Rows are points. To make a cloud, some directions were put in groups of two or more. Within a group, all points are equally far from the middle, so they leave a hole (a ring in 2 directions, a hollow ball in 3). The other directions are filled evenly. Then the cloud was stretched, turned, moved and blurred a little. Count the holes, and give their numbers of directions, smallest first.

Cloud:
[[ 23 -47  32]
 [ 32  -1 -57]
 [ 18   9 -60]
 [-28  11 -38]
 [ 37 -14 -52]
 [ -4  36 -42]
 [ 45  -1 -48]
 [ -2  15  51]
 [-19  36 -27]
 [ 42 -19 -46]
 [ 31 -40  37]
 [  8 -51  27]
 [ 16  47 -29]
 [ 34 -50  14]
 [ -4 -39 -39]
 [ 59  -3 -28]
 [ 25 -47  31]
 [-16 -39  31]
 [-17  10 -50]
 [  0 -38 -41]]
Holes: 1 (3)

Cloud, 29 rows:
[[ 60  -6  16  39]
 [-12  30  44  58]
 [  6 -38  34  35]
 [  2 -24   0  60]
 [-21  29  16  54]
 [-44  -5 -16  35]
 [ -6 -19 -13  54]
 [-17  36 -20 -30]
 [ 36 -38  38  56]
 [ 30 -33   8  48]
 [-23  12  32  58]
 [-17 -39  -6  25]
 [ 34  24 -11  33]
 [-16  19  51  44]
 [  0 -29 -43  12]
 [  7  33  47  18]
 [  2  -2  38  -5]
 [-25  40 -34  12]
 [-43  -8   7  29]
 [ -8 -25  44  52]
 [ -1  32 -33 -22]
 [-21  37   8  -8]
 [ 10 -29 -12 -17]
 [ 10 -40  -1  21]
 [-19  24  44  39]
 [ 51 -17  10  38]
 [-52   0   7   5]
 [-28  21  10  52]
 [-56  35 -35  -2]]
Holes: 1 (3)

Cloud, 29 rows:
[[-47  -5 -44 -36]
 [-18 -38  21 -23]
 [ 25  -5  -9  28]
 [  9 -42  14   3]
 [-34 -25 -27  31]
 [-15   9  -7  43]
 [-46 -15 -17 -51]
 [-19   8  -4  43]
 [-33  33 -23 -28]
 [ -9  11  -1  43]
 [-49  -9 -25 -48]
 [ 22   1 -14  30]
 [-38   6  20  28]
 [-37  14  28  19]
 [-26   1 -34  34]
 [ 28 -20  -2  21]
 [ 13   0  38  -5]
 [-33 -16 -51  16]
 [-27  24  34  11]
 [ 24 -13  14  21]
 [  5 -42  17  -1]
 [-11 -24   1 -60]
 [-22  34  30 -17]
 [-29 -41  -6  19]
 [  3  18  32 -30]
 [ 14  15 -39   2]
 [ 19   2  -4  33]
 [  9 -50 -37   5]
 [  5  12  30  24]]
Holes: 2 (2, 2)

Cloud:
[[-28  24  19 -24 -14  45]
 [ 10  -8 -13  52  -9  21]
 [ 47  13  12  37  -5  -3]
 [ 17 -14 -60 -11  10  -6]
 [ -4 -50  -8 -20 -29  16]
 [ 40  -9   4 -34 -35   2]
 [-18 -19 -34  31 -13  -2]
 [  5  -8  34  36  -7 -16]
 [ 11  32  16  23 -24  38]
 [ 35 -12  25  37 -39  12]
 [ 32  18 -15  -1  36  13]
 [-25  -1  24  11  22  27]
 [ 18  -1  -9  25  28 -30]
 [ 46 -21 -35   2 -17  24]
 [ 14 -39   6  12 -31  47]
 [-23 -36 -26 -19  -7  35]
 [  9 -45 -35 -21  11  -8]
 [  3   6   5  -2  35 -24]
 [ 16  -1  23  -2 -57 -13]
 [ 36  23 -34   6  13  14]
 [  8  36 -22  16 -11  20]
 [ 43 -20 -15  17  40   3]
 [-22  20 -20  24  -3  16]
 [ 22 -10   6   3  22  54]
 [-34  20  33 -19  -8  31]
 [  5 -39 -17  39  15  -7]
 [ 40  10  35  -2 -45  34]
 [-22 -39 -12  28  -5  13]
 [-19  28  27  10  -5  37]
 [  0 -29  25  13  -4  54]
 [ 17   8 -21  -4  46  12]
 [ 15  -7  11 -24  42   6]
 [-23 -40   6 -35  -7   6]
 [ -3   6 -57  -1   3   1]
 [-14 -28  -8 -50 -10  21]
 [ 22 -10 -10  51  -5  25]
 [-37 -18 -23 -31  -7   2]
 [  1 -32 -11   8 -26  54]
 [  2  23  40  16 -21  46]
 [ 24   8 -23   5  38  28]
 [ -9 -22  48  14 -34   3]
 [-20  -5  23  -9  20  48]
 [ 41 -27   0 -19  -8  43]
 [  7  -6  35   7  28 -11]
 [ 16  15  36 -18 -51  -6]
 [-28   6  36  16 -31   5]
 [ 33 -31   0  38  -7 -22]]
Holes: 1 (6)

Cloud, 78 rows:
[[-25   1 -32 -15  20   5  -2 -35]
 [ 32  -1   9   9  -2 -19  16  38]
 [ 10  36 -12   3  10  12  10 -15]
 [ -4  20 -32 -31  10 -10 -25  19]
 [ -1  16  43 -20   5 -22  -9 -13]
 [-47 -36  34  -7   3  -2 -38 -21]
 [ 23  -2  -5  19  28 -14  12  13]
 [ 13  -8 -39  -2   8  -4  17  29]
 [-14  -7  25 -30   8 -11  -7  44]
 [ -1 -21  -8 -23  13   2   8 -36]
 [ -8   5  26 -37 -24 -16 -13  -3]
 [-21  24  -3  -6 -35 -13  39 -10]
 [-12 -30  12 -32   8   9 -39  39]
 [ 29 -38  30 -17  -8 -16  19  20]
 [-13 -11  12   6   5 -33   9  32]
 [-22  -5  14  11  16  12 -36  -8]
 [ 26  25 -30 -30  24  32  -5  17]
 [ -5  -1 -14 -32 -12  25  35   3]
 [ 21   3  33 -20  21 -28  -9   2]
 [ 21 -18 -20 -11  48 -10 -17 -27]
 [  3   3   5 -16 -15  -7  40  27]
 [-36 -21 -15 -19  22  32   5  -4]
 [-12 -23  13 -52  23  14 -22  44]
 [ 42   0  16 -12   4 -25 -49 -20]
 [-34   7   3 -11 -27   8 -10   9]
 [-39  -8 -15 -29  20 -19   3  -7]
 [ 10  13 -15  -3  14 -27  21   4]
 [-37 -30  15  11  -6  14 -15  -5]
 [-21 -31  11  14  -8 -12  17  15]
 [ 20  21  31 -30  -2   1  38  26]
 [-37 -36  19 -10   5  32 -19  18]
 [ 27  25  -6 -32 -10  16  27   3]
 [ 23   1  23 -32  -9 -20 -12  -1]
 [-28  -6  14  15  29  13  -5  25]
 [  0  16 -25 -56   4 -16 -11  28]
 [-33 -49   8 -16   6  39  -4  27]
 [-20 -11  16 -33   1   2 -60  -1]
 [  0 -29  -1 -37  -4  32 -12  38]
 [-28  -6 -30  -2   0  -7  29  13]
 [ -2 -12  -5  30   6 -30  12  31]
 [ 20 -10 -13 -17   3  33 -14  -3]
 [-17  19  10 -51   9 -16 -37  33]
 [-22 -32 -15  27  19  20   2 -10]
 [ -1  -8  -3   0 -18 -26  32  39]
 [ 19  33 -20  -9  23 -11  19  -1]
 [-20  -2  -1  42   0 -10   7  -4]
 [ -4   4 -11  13  -1 -38  30  -2]
 [  7   0  26 -10 -32 -29  -8  36]
 [-24   7  27 -34 -10  -3  42   7]
 [  4 -39  20 -57 -15   8  -4  43]
 [-42 -21  -6 -15  -1  21  18   1]
 [-10  15  26 -16 -20  27  15  29]
 [ 24   3  -1  18 -38   9  18 -14]
 [ -9 -25  16 -20   3  -5  36  45]
 [ -7  27  10  -4   2 -31  38 -40]
 [ 22  -4  33   0  -9  -7 -17  13]
 [ 43   5 -14  18  -2 -39   6 -15]
 [  3 -35  15 -15 -35   2  27  13]
 [-38 -12  22   9   1   3 -12 -15]
 [-11 -24   1 -29 -23 -12  -9  16]
 [ -7 -34  24  18  26  31   9  -2]
 [ -8   9 -12 -11  15 -27  16  16]
 [-18 -32  -1 -38  32 -19 -12   6]
 [-16  10  12 -16  11  -6 -21  18]
 [ -8 -17 -11 -51 -12  -9 -34  17]
 [ 22 -18  34  13   2 -26  17  17]
 [-51  -4   0  18   4   8 -19   2]
 [ 13 -13   7 -10 -23  -6  33   6]
 [ 25 -18   2 -23  -1   9  31  19]
 [-30   8 -27 -27  -2  11 -21  26]
 [ 12 -29  -6 -15  -4 -44 -13 -18]
 [-10 -16  39 -28  32 -21  25  30]
 [-10   1  -8 -51  14  11 -25  18]
 [  0 -34  -9 -37 -35   4  14  23]
 [-17  21 -33 -35   7   9  24  28]
 [  8 -18  -2 -43  -6 -30 -13  -4]
 [  3 -32   5 -19  14  27  -3  56]
 [ 15  18  45  18 -19  -9  14 -24]]
Holes: 0
